Each point is reached from the start by the listed moves, each made once or not at all, plus a little noise. Say if it took an odd or an even number of moves. Then give how often each move was made.
(in the rows, 128 means zero)

Moves:
(1): [189 130 103]
(2): [112 209 144]
(3): [146 139 190]
Start: [106 109 129]
Points:
[123 120 192] => odd (0, 0, 1)
[185 123 166] => even (1, 0, 1)
[169 203 180] => odd (1, 1, 1)
[ 87 191 144] => odd (0, 1, 0)

Moves:
(1): [178 113 114 119 105 157 139 124 126 153 149]
(2): [142 165 123 137 128 139 148 134 130 126 129]
(3): [141 135 178 121 116 136 116 104 125 111 125]
(4): [138 117 123 167 146 139 129 128 128 126 130]
(5): [142 124 144 115 165 108 148 131 122 134 118]
(6): [123 125 126 106 136 158 127 134 128 114 120]
(7): [113 104 147 141 116 117 182 144 124 116 123]
(8): [138 141 151 125 122 132  98 177 122 118 150]
(9): [129 124 136 119 133 131 134 128 170 127 137]
Start: [142 134 120 156 110 135 133 109 136 127  78]
Points:
[138  90 145 205 119 137 196 125 173 110  82] => odd (0, 0, 0, 1, 0, 0, 1, 0, 1)
[207 127 145 144 117 148 249 128 168 142  88] => odd (1, 1, 0, 0, 1, 0, 1, 0, 1)
[157 147 118 173 139 186 157 124 180 108  83] => even (0, 1, 0, 1, 0, 1, 0, 0, 1)

Moves:
(1): [180 103 120 108 112 120 115 118 147 127 135 113 136 120 132 114 123 128
 125 124 118 130 130]
(2): [141 163 119 130 121 130 128 136 132 122 141 133 134 136 127 123 138 124
 140 115 127 147 126]
(3): [152 145 176 119 136 122 137 153 119 144 153 127 135 119 109 144 118 136
 116 141 129 121 116]
(4): [127 123 126 177 117 139 145 130 151 121 136 138 126 150 124 127 110 121
 118 117 132 126 125]
(5): [148 125 136 147 198 139 122 124 117 128 128 143 144 140 134 131 120 112
 128 118 139 136 130]
(6): [131 118 141 126 142 192 135 137 137 121 132 128 106 122 138 155 128 127
 127 145 122 129 146]
(7): [131 128 126 115 139 133 178 142 131 124 125 117 122 134 145 132 128 114
 117 128 123 127 133]
(8): [114 113 123 124 134 127 116 168 135 122 145 122 139 121 131 115 143 150
 130 123 130 117 121]
(9): [118 131 134 111 141 126 117 124 162 132 128 128 126 134 128 124 129 141
 129 135 133 118 120]
(10): [123 119 129 121 129 149 128 129 134 188 125 134 131 134 136 121 129 120
 143 126 126 125 136]
(11): [129 123 124 111 127 121 143 111 120 108 164 144 112 127 117 117 118 119
 128 117 123 119 141]
(12): [134 117 131 118 115 119 127 145 124 125 106 190 111 135 120 119 125 119
 135 129 118 120 120]
(13): [125 106 124 121 112 140 133 105 122 120 126 141 185 130 135 132 121 141
 136 157 120 134 122]
(14): [137 107 120 118 116 133 109 116 114 137 117 109 133 204 116 134 116 115
 131 130 121 137 141]
(15): [112 124 150 136 131 106 108 118 119 107 146 120 121 139 180 129 133 116
 133 122 120 124 111]
(16): [133 130 115 128 126 117 135 127 134 139 140 134 121 135 123 168 143 132
 128 125 129 119 128]
(17): [138 129 139 126 124 115 138 118 125 140 143 121 119 129 115 110 190 116
 111 149 138 125 117]
(18): [137 129 123 135 132 124 133 115 122 134 130 126 125 140 141 112 130 165
 130 134 124 126 129]
(19): [135 122 138 144 128 129 143 125 141 119 114 131 136 123 109 133 138 138
 176 119 108 125 157]
(20): [127 131 113 144 127 119 130 133 132 132 130 125 128 130 124 126 118 122
 134 161 118 122 138]
Start: [149 110 151 162 106 108  72 124 146 124 107 146 143 115 169 152 142 132
 155 117 148 140  88]
Points:
[245  46 160 114  72 167 121 194 182 178 130 185 197 196 153 204 142 135
 229 172  68 126 139] => odd (1, 1, 1, 0, 0, 1, 1, 1, 0, 1, 0, 1, 1, 1, 0, 1, 0, 0, 1, 1)
[209  81 204 107 182  83 109 159 136 134 164 189 129 217 146 113 183 139
 132 139 149 108  76] => even (0, 0, 1, 0, 1, 0, 1, 1, 1, 0, 1, 1, 0, 1, 0, 0, 1, 1, 0, 0)
[145  81 117 203  77  95 102 150 163  93 164 131 200 240 224 190 132 114
 172 140 115 141  80] => odd (0, 1, 0, 1, 0, 0, 1, 1, 0, 0, 0, 0, 1, 1, 1, 1, 0, 0, 0, 1)
[223  82 142 110  99 159 157  92 230 164 177 159 160 132 164 170 206 120
 218 184  94 124 152] => even (1, 1, 0, 0, 0, 1, 1, 0, 1, 1, 1, 0, 1, 0, 0, 1, 1, 0, 1, 1)
[189  76 153 198 178 156 115 109 194 181 158 249  85 180 169 155 178 119
 156 166 141 100 109] => odd (0, 0, 0, 1, 1, 1, 0, 0, 1, 1, 1, 1, 0, 0, 0, 1, 1, 1, 0, 1)
[244 106 172 150  76  48  68 112 151 107 197 133 149 194 154 188 137 108
 213 120  87 134 125] => odd (1, 1, 1, 0, 0, 0, 0, 0, 0, 0, 1, 0, 0, 1, 1, 1, 0, 0, 1, 1)

Moves:
(1): [155 137 129 122 122 136 125 131 134 133 133 130 137 126 118 127 131 132
 130 132 136 131 127 138 127]
(2): [117 162 114 126 113 127 127 129 136 126 119 117 117 135 129 124 136 140
 137 124 134 132 122 115 128]
(3): [131 126 163 123 126 126 121 129 133 128 134 128 126 136 136 128 134 133
 132 134 130 125 130 128 123]
(4): [135 137 139 167 112 129 125 121 120 129 112 127 142 130 137 129 110 133
 128 122 116 131 130 117 126]
(5): [128 138 132 131 158 129 124 126 127 136 129 128 108 106 130 138 137 118
 132 141  92 124 126 134 136]
(6): [123 125 131 130 129 155 130 127 132 134 121 126 120 134 129 120 130 121
 136 130 121 132 131 129 124]
(7): [139 125 147 116 135 127 162 133 140 108 132 105 145 124 128 121 129 139
 123 126 126 126 125 126 125]
(8): [135 120 133 130 123 120 124 170 132 124 128 115 135 132 125 126 125 126
 118 127 124 136 148 126 140]
(9): [127 127 129 136 127 127 122 131 157 122 127 126 126 123 134 127 121 124
 125 112 126 122 125 133 127]
(10): [117 129 130 144 137 118 131 122 149 163 139 125 126 118 129 112 132 132
 125 122 136 143 143 122 125]
(11): [116 135 126 136 108 142 128 130 131 120 164 137 124 115 122 143 117 128
 124 120 132 137 123 136 119]
(12): [121 142 119 124 137 126 145 135 126 132 127 166 139 131 139 128 117 142
 135 133 129 110 131 130 124]
(13): [119 148 122 112 127 139 107 120 134 121 133 111 173 127 119 128 126 124
 123 134 123 137 121 130 111]
(14): [135 129 132 141 146 121 138 116 139 139 136 139 126 171 118 138 128 132
 104 121 121 135 116 129 119]
(15): [136 127 112 130 137 131 128 128 129 140 145 124 125 140 166 121 122 126
 132 132 121 131 126 135 122]
(16): [120 130 136 128 127 124 139 130 124 150 124 128 134 131 136 155 139 119
 126 114 135 132 118 126 130]
(17): [123 130 122 145 116 131 125 133 131 117 138 145 137 115 143 119 172 109
 134 131 144 134 142 131 125]
(18): [121 121 121 130 150 138 108 123 143 128 128 108 124 144 126 138 147 154
 141 122 134 142 128 145 151]
(19): [127 123 136 130 122 117 139 126 129 133 137 119 123 144 113 137 134 119
 155 120 128 121 135 120 118]
(20): [126 125 115 123 130 125 139 121 137 131 120 115 131 124 120 154 122 124
 128 168 131 126 127 117 124]
(21): [135 134 134 137 166 149 123 135 126 118 153 107 129 129 140 118 109 109
 127 125 168 106 112 117 113]
(22): [130 121 137 125 137 119 129 140 131 115 120 140 128 122 126 114 129 127
 147 126 135 163 107 137 110]
(23): [145 151 139 115 149 134 134 119 128 119 120 129 121 113 147 153 127 132
 109 121 131 156 169 129 111]
(24): [120 139 127 135 128 125 136 128 120 130 129 125 120 137 131 126 128 122
 128 128 134 126 132 156 130]
Start: [136 136 130 135 120 161 149 103 123 105 116 113 144 123 161 125 131 130
 124 128 118 133 117 110 137]
Points:
[110 204 154 209 165 177 171  98 208 154 153 109 197 186 229 130 142  98
 169 128 167 163  86  79  41] => even (0, 1, 1, 1, 0, 1, 0, 0, 1, 1, 0, 1, 1, 1, 1, 1, 1, 0, 1, 1, 1, 1, 0, 0)
[141 231 166 196 155 172 225 112 146  54 168 133 157 152 200 140 130 127
 139  89 181 174 125 116  50] => even (0, 1, 0, 1, 0, 0, 1, 0, 0, 0, 1, 1, 0, 1, 0, 0, 1, 0, 1, 0, 1, 1, 1, 1)
[125 202 151 120 185 190 181 124 225 112 161  78 183 169 202 153 130 190
 117 148 125 242 143 124  74] => odd (0, 1, 1, 0, 0, 1, 1, 1, 0, 1, 1, 1, 1, 1, 1, 0, 0, 1, 0, 1, 0, 1, 1, 0)
[168 197 202 193 218 186 194  81 193 179 135 111 139 147 197 198 106 109
 121 131 125 134 143  85  74] => even (1, 0, 1, 1, 1, 1, 0, 0, 1, 1, 0, 1, 0, 1, 0, 1, 0, 0, 1, 1, 1, 0, 1, 0)
[107 199 171 154 170 184 124  86 225 131 119  99 167 156 199 145 215 141
 128  83 152 249 135 128  87] => even (0, 1, 1, 0, 0, 1, 0, 0, 1, 1, 0, 0, 1, 1, 0, 1, 1, 1, 0, 0, 0, 1, 1, 0)

Moves:
(1): [150 122 133 107  97 116 111 148 131  88 120 127 130 107 118  89 131 119
 123 124 150 133 130 130 137 118 124]
(2): [166 135 153 116 146 140 152 110 130 129 138  75 143 140 140 123 124 131
 119 109 119 144 137 119 122 128 134]
(3): [145 144 118 130 111 134 151 137 137 162 135 120  91 101 142 122 131 128
 135  99 131 131  76  97 117 144 130]
(4): [117 123 140 141 132 132 131 134 124 133 136 137 136 151 135 136  99 142
 144 138 132 132 111 108 119 126 111]
(5): [159 123 135 116 118  92 129 140 117 105 116 124 136 119 111 133 156 108
 124 140 158 125  97 145 100  99 146]
(6): [127 140 128 116 113 146 124 134 116 152 128 128 143 135 137 137 124 131
 143 150 131 120 132 126 129 138 131]
(7): [126 138 144 116 127 129 130 138 109 124 133 140 125 130 112 132 115 125
 114 118 135 126 132 113 112 128 107]
(8): [126 128 140 135 145 130 118 133 129 132 133 140 132 142 129 117 142 122
 122 133 137 138 138 125 147 138 140]
(9): [146 109 127 108 153 142 161 107 145 152 126 109 124 138  96 129 110 132
 118 146 132 123 130 116 127 132 170]
(10): [133 140 131 131 141 124 137 126 125 150 120 141 130 135 128 107 140 130
 129 136 139 124 123 133 124 122 122]
(11): [119 121 121 131 143 132 114 112 127 139 132 125 139 142 125 136 125 128
 119 123 119 113 117 148 126 131 124]
(12): [119 134 113 115 129 151 126 130 119 123 142 149 130 112 104 140 126 120
 139 129 140 128 123 126 141 105 131]
(13): [119 142 140 143 120 148 112 125 152 157 135 117 153 119 137 141 139 101
 135 140 107 148 122 130 108 122 132]
(14): [121 119 123 126 122 117 111 120 127 133 119 135 111 123 117 124 133 125
 133 128 129 145 121 106 139 127 132]
(15): [121 126 144 123 118 123 141 118 122 129 138 130 132 139 132 128 127 141
 140 155 122 123 113 166 126 138 120]
(16): [139 111 125 146 111 144 115 122 124 138 132 120 128 136 121 135 121 126
 129 124 107 119 131 137 116 109 136]
(17): [152 120 133 142 130 131 137  94 133 126 119 129 135 133 128 126 134 125
 122 139 122 111 114 128 131 127 140]
(18): [112 147 114 112 114 115 129 124 128 123 116 125 115 132  97 136 131 164
 131 148 136 141 115 144 106 152 137]
(19): [141 158 148 134 114 119 144 136 114 128 140 114 142 117 123  96 126 125
 159 128 107 117 129 122 126 147 106]
(20): [130 122 129 124 127 141 128 139 121 126 136 113 135 132 124 132 128 124
 128 157 131 144 131 135 129 144 122]
(21): [106 151 142 149 141 110 138 100 102 135 141 128 134 152 121 150  85 104
 118 115 138 121 124 125 117 109 113]
(22): [134 121 141 116 131 149 128 129 135 133 148 116 124 124 109 138 123 122
 142 127 158 128 143 113 133 142 132]
(23): [109 144 132 128 139 134 133 123 121 133 122 114 131 104 125 132 119 140
 122 118 123 111 141 147 132 128 128]
(24): [117 120 137 119 124 151 145 122 129 117 119 121 129 125 131 131 133  99
 134 108 134 139  96 143 143 130 116]
Start: [124 110 126 142 157 130 134 145 143 138 159 137 119 107 154 116 139 121
 114 123 146 154 134 146 125 139 158]
Points:
[103 139 109  99 171 224 162 121 176 232 197  76 109  57  63 170 122 126
 128 159 170 168  81 151  92 185 215] => odd (0, 0, 1, 0, 0, 0, 0, 0, 1, 0, 1, 1, 1, 0, 0, 0, 0, 1, 0, 1, 0, 1, 1, 0)
[112 160 231 100 126 147 165 102 100 169 193  78 163 159 102 185  92  77
 157 162 212 212  42 151  40 141 134] => even (0, 1, 0, 1, 1, 1, 1, 0, 0, 0, 0, 0, 1, 1, 1, 0, 0, 1, 0, 0, 1, 1, 0, 1)
[208 184 204 105 137 172 249  68 147 222 181   8 152 106  91 140 118  56
 160 136 184 167  15 116  46 170 211] => even (0, 1, 1, 0, 1, 1, 0, 0, 1, 0, 0, 0, 1, 0, 0, 0, 1, 1, 1, 0, 1, 1, 0, 1)
[123 106 166  64 132 221 146  92 137 153 175  44 151  96  41 130 112 105
 111 157 136 199  83 211  96 133 182] => even (1, 1, 0, 0, 0, 0, 1, 0, 1, 0, 1, 1, 1, 1, 1, 1, 0, 1, 0, 1, 0, 0, 1, 1)
[194 120 153  57 106 180 185 131 173 139 160 108 101  38  31 121 162  55
 126 132 239 179   8 122  71 128 217] => odd (1, 0, 1, 0, 1, 0, 1, 0, 1, 0, 0, 1, 1, 0, 0, 0, 1, 1, 0, 0, 0, 1, 0, 1)
[135 190 167  92 163 195 227 103 124 194 200  58 118  70 105  93 136 142
 177  96 165 144  40 195 115 195 130] => odd (0, 1, 1, 0, 0, 0, 0, 0, 0, 1, 1, 1, 0, 0, 1, 0, 0, 1, 1, 0, 0, 1, 1, 1)
[145 134 173 115 168 202 172 131 111 192 177  87 182  80  55 121 143  45
 130 152 144 131  72 203  71  98 165] => even (0, 0, 0, 0, 1, 0, 1, 0, 1, 1, 1, 1, 1, 0, 0, 1, 0, 0, 1, 1, 0, 0, 1, 1)
[130 153 168 138 163 152 154 127 130 141 173  93 137  94  95  96 147 150
 145 175 167 149 148 163 134 215 167] => odd (0, 0, 0, 0, 0, 0, 0, 1, 0, 0, 0, 0, 0, 0, 0, 0, 1, 1, 1, 1, 0, 1, 1, 0)
[180 116 114 121 119 102 162 120 139 196 150  87  80  91  61 103 150 132
 137 134 141 144  24 132  57 154 218] => even (0, 0, 1, 0, 1, 0, 0, 0, 1, 0, 1, 0, 0, 1, 0, 1, 0, 1, 1, 0, 0, 0, 0, 0)

Moves:
(1): [141 119 129 140 139 133 137 145 130 114 139 131 136 127 119 129 111 141
 128 127 141 116 122 119 109 103 130]
(2): [134 140 124 132 120 132 136 141 122 108 135 123 129 125 110 132 147 123
 137 135 138 121 129 126 144 137 125]
(3): [139 114 126 130 123 136 117 148 127 129 123 132 126 135 117 132 121 117
 121 117 118 133 134 124 129 120 121]
(4): [119 128 118 121 138 130 118 130 136 133 134 136 121 133 138 124 119 133
 124 125 127 117 145 118 131 133 134]
(5): [127 121 115 152 109 139 118 135 133 144 120 106 133 135 159 123 127 125
 106 121 162 103 129 112 135 107 109]
(6): [126 124 146 109 131 113 133 123 131 121 121 135 117 108 125 133 144 131
 125 129 129 125 128 113 116 124 121]
(7): [136 140 134 131 128 127 133 132 123 117 128 116 131 129 135 128 126 141
 124 121 116 125 129 121 122 120 112]
(8): [114 127 131 119 122 130 132 125 119 132  94 133 149 121 135 114 128 138
 114 117 118 123 127 137 114 118 133]
(9): [128 145 101 119 145 127  86 102 130 139 131 106 131 114 144 144 136 149
 132 114 131 118 135 108 117 127 113]
(10): [123 119 121 158 130 123 145 127 138 124 120 123 142 135 143 136 127 130
 138 123 106 130 137 126 130 139 143]
(11): [152 127 129 119 132 125 133 132 129 144 139 122 135 147 134 128 128 143
 116 122 117 120 145 143 134 156 126]
(12): [128 115 115 104 135 144 119 149 129 125 140 125 146 139 118 119 130 131
 131 135 111 115 132 143 154 125 123]
(13): [121 114 116 154 136 141 145 140 107 122 133 133 131 148 127 120 113 147
 129 127 140 119 139 146 117 117 111]
(14): [128 127 120 127 131 134 129 125 127 129 129 121 129 142 134 114 126 130
 123 126 134 131 117 130 130 146 121]
(15): [128 137 133 118 130 122 120  97 137 131 111 124 134 116 130 142 122 126
 119 119 142 125 125 125 122 118 127]
(16): [138 124 132 126 135 125 150 132 131 129 116 132 133 108 123 134 120 127
 135 125 125 140 119 126 131 137 132]
(17): [119 124 124 136 109 111 137 100 145 122 120 126 126 112 149 128 124 111
 147 120 135 141 137 141 134 132 138]
(18): [127 138 133 130 112 140 131 122 122 128 134 120 123 130 116 132 126 102
 135 132 121 135 138 124 126 121 120]
(19): [136 116 126 135 132 125 134 126 125 126 130 130 116 135 120 114 119 131
 130 131 110 135 139 140 126 125 129]
(20): [155 133 128 143 132 126 147 125 120 129 107 141 164 128 125 140 113 148
 148 111 112 121 136 114 128 126 131]
(21): [116 129 139 150 119 136 151 123  97 121 138 117 116 145 130 135 115 133
 137 118 155 123 125 118 120 139 147]
(22): [139 143 108 130 140 132 124 117 133 128 133 118 127 131 142 138 120 135
 145 123 124 117 118 127 120 132 122]
(23): [132 120 128 154 121 137 126 126 141 122 129 129 137 118 154 133 125 134
 136 133 147 116 125 133 146 148 137]
(24): [140 128 115 114 121 136 150 118 125 105 166 147 123 121 115 144 127 130
 137 130 123 120 152 122 134 120 132]
Start: [120 116 146 132 124 115 136 128  99 114 128 113 126 153 133 126 151 112
 129 147 142 131 139 131 127 144 125]
Points:
[139  85  98 206 105 158 139  91  89 114 157  46 154 184 193 137  91 148
 139 110 217  62 194 147 131 128  99] => even (1, 0, 0, 0, 1, 0, 0, 0, 1, 0, 1, 1, 1, 0, 1, 0, 1, 1, 1, 0, 1, 0, 1, 0)
[192 114 118 202  66 169 220 136  78  54 188  74 190 189 164 145 113 143
 172 114 192  54 189 115 175 159 112] => odd (1, 1, 0, 0, 1, 0, 1, 0, 0, 0, 1, 1, 0, 1, 0, 0, 1, 1, 0, 1, 1, 0, 1, 1)
[212 117 101 212 128 140 249 106  82  81 147  82 177 183 151 170  86 170
 166  94 168  69 165  98 127 166 135] => odd (1, 1, 0, 0, 1, 0, 0, 0, 0, 1, 1, 0, 0, 1, 1, 1, 0, 0, 1, 1, 1, 1, 0, 1)
[159 111 149 202 118 123 220 135 100  48 118 127 167 112 146 151 113 142
 190 123 166 100 177 104 122 134 108] => odd (1, 1, 0, 1, 0, 1, 1, 0, 0, 0, 0, 0, 1, 0, 0, 1, 1, 1, 0, 1, 0, 0, 1, 0)

Moves:
(1): [145 148 137 124 137 138 130 114 134 131 131 115 131 135 130 129 116 134
 149 116 116 136 136 144 127]
(2): [136 124 130 142 106 140 135 125 129 124 147 137 128 126 140 125 138 138
 137 145 137 131 150 133 126]
(3): [118 119 124 117 133 130 135 108 124 140 143 127 136 121 143 127 141 128
 129 119 132 139 141 117 108]
(4): [135 132 121 139 124 118 131 144 139 133 135 125 129 137 131 122 124 137
 139 125 125 128 128 135 131]
(5): [132 114 125 131 131 128 165 138 139  98 112 117 122 135 151 112 144 139
 141 117 132 143 130 120 141]
(6): [122 122 133 141 132 126 123 122 125 123 126 128 128 136 121 120 121 117
 113 132 121 124 139 138 119]
(7): [127 120 116 133 117 122 127 132 122 127 123 137 115 120 128 132 120 134
 121 122 107 122 143 138 114]
(8): [138 132 111 137 117 131 133 123 119 132 137 121 128 135 120 122 137 126
 150 129 130 124 124 114 124]
(9): [144 124 127 139 136 131 119 137 120 123 130 137 125 123 124 138 142 117
 125 129 123 146 123 123 129]
(10): [123 124 114 120 131 137 126 135 122 146 122 139 138 133 112 126 134 118
 126 125 126 132 124 122 128]
(11): [134 122 146 124 122 111 133 119 121 130 130 136 125 142 103 115 142 126
 144 110 116 127 137 133 140]
(12): [123 130 130 110 119 123 134 139 124 115 114 129 129 118 128 143 124 116
 118 108 118 134 115 126 104]
(13): [130 137 149 130 113 148 132 134 129 123 128 140 116 117 116 123 141 152
 126 116 115 118 127 135 128]
(14): [129 129 118 123 132 123 137 119 130 126 118 125 132 137 127 127 136 147
 131 125 139 138 122 137 118]
(15): [130 122 117 127 111 137 121 143 103 136 131 110 139 135 132 118 120 112
 126 114 137 103 160 124 120]
(16): [139 113 136 126 140 114 149 132 111 102 131 110 126 149 121 116 107 151
 131 130 126 104 143 129 139]
(17): [119 134 114 133 123 124 138 110 145 126 127 116 130 127 118 139 119 121
 116 106 130 125 125 112 120]
(18): [108 123 109 140 132 140 116 123 130 128 139 134 127 138 132 129 125 126
 133 122 138 127 125 139 134]
(19): [146  97 122 127 127 159 107 120 143 127 137 107 146 131 128 137 117 101
 142 134 129 146 124 111 122]
(20): [143 134 141 125 133 122 135 109 127 129 148 135 134 121 153 131 133 112
 126 130 134 111 116 138 129]
(21): [132 132 136 131 130 132 142 129 137 127 129 111 123 118 125 132 122 128
 125 113 141 148 128 135 119]
(22): [122 135 117 137 133 129 128 109 121 131 145 119 143 120 122 114 136 134
 131 118 122 146 123 136 140]
(23): [130 128 139 139 127 127 128 122 131 121 116 134 140 106 121 138 109 131
 124 116 125 117 125 119 125]
(24): [136 120 132 128 125 127 139 132 109 141 127 131 131 139 131 136 138 134
 131 132 123 120 130 133 120]
Start: [136 125 142 141 146 116 128 142 117 122 118 141 121 131 138 126 127 138
 134 111 123 124 146 122 101]
Points:
[170  75 155 121 127 159 165 118  50 131 142  87 161 155  89 104 111 130
 156   7  61 129 221 154  39] => even (1, 0, 1, 0, 0, 1, 1, 0, 0, 1, 1, 1, 1, 0, 1, 1, 0, 0, 1, 0, 1, 1, 0, 1)
[181  73 126 202 105 151 178 120 113  30 126 108 135 112 113 120 116 153
 145  49  75 140 176  98  67] => odd (0, 1, 0, 0, 1, 1, 1, 1, 1, 0, 0, 1, 1, 0, 0, 1, 1, 0, 1, 0, 0, 1, 1, 0)
[216  72 200 148 124 128 193 120 101  92 161 133 153 124 137 145 148 166
 169  46 113 137 162 135  47] => even (0, 1, 1, 1, 0, 0, 0, 0, 1, 0, 1, 1, 1, 1, 0, 1, 0, 0, 1, 1, 1, 0, 1, 1)
[165  40  79 203 113 139 168 159  85  67 151  81 147 175 153 115 109 122
 144  55  97 129 216 122  69] => even (0, 1, 0, 1, 1, 1, 1, 0, 1, 0, 0, 1, 0, 0, 1, 1, 1, 1, 1, 0, 0, 1, 0, 1)
[156 103 152 160 125 119 194 160 107 124 133 166  98 150 140 108 174 165
 164  43 101 122 154 171 104] => even (0, 0, 0, 1, 1, 0, 1, 0, 0, 1, 1, 0, 1, 0, 0, 0, 0, 1, 0, 1, 1, 0, 0, 1)
[194  77 123 187 141 109 168  93 119 106 173 109 153 165 100 111 128 127
 149  62 108 164 180 150  84] => even (0, 1, 0, 1, 0, 1, 1, 0, 1, 1, 1, 0, 0, 1, 0, 1, 1, 0, 1, 1, 1, 1, 0, 0)
[174 118 121 136 153 116 182 127  71 127 150 126 161 159 142 121 152 184
 175  74 102 168 174 150  68] => odd (1, 1, 1, 1, 0, 0, 0, 0, 1, 1, 0, 1, 0, 1, 0, 1, 0, 0, 0, 0, 0, 1, 0, 1)
[191  86 107 167 113 149 149 145  91 100 165 104 131 180 146 138  90 154
 205  93  92 118 184 143  59] => even (1, 1, 0, 1, 0, 0, 1, 1, 0, 0, 0, 1, 0, 0, 0, 1, 0, 1, 1, 0, 0, 0, 0, 1)
[199  64  81 155 100 168 183 147  81 132 150  99 146 180 148 123 167 122
 225  19 115 190 211 133  28] => odd (1, 1, 1, 1, 1, 0, 1, 1, 1, 1, 1, 1, 0, 1, 1, 0, 0, 1, 1, 0, 1, 0, 0, 1)
[180  89 173 172 125 171 198  95 127  48 136 109 147 146 167 143  93 148
 153  48 102  94 169 140  68] => odd (1, 1, 0, 0, 1, 1, 0, 0, 0, 0, 0, 1, 1, 0, 0, 1, 1, 1, 1, 1, 0, 0, 1, 1)
[194  87 137 142 124 127 142 108  97 134 124 147 168 129  97 171 141  60
 158  46  96 124 110  71  65] => even (0, 0, 0, 0, 0, 0, 0, 1, 1, 1, 1, 1, 0, 0, 0, 0, 1, 0, 1, 1, 0, 0, 1, 1)
[176 128 169 171 171 148 161  96  95 101 178 118 116 145 143 113 129 149
 159  66 122 120 168 160  78] => even (1, 0, 1, 0, 0, 1, 0, 1, 1, 0, 0, 0, 1, 0, 0, 1, 0, 1, 0, 1, 1, 0, 0, 0)
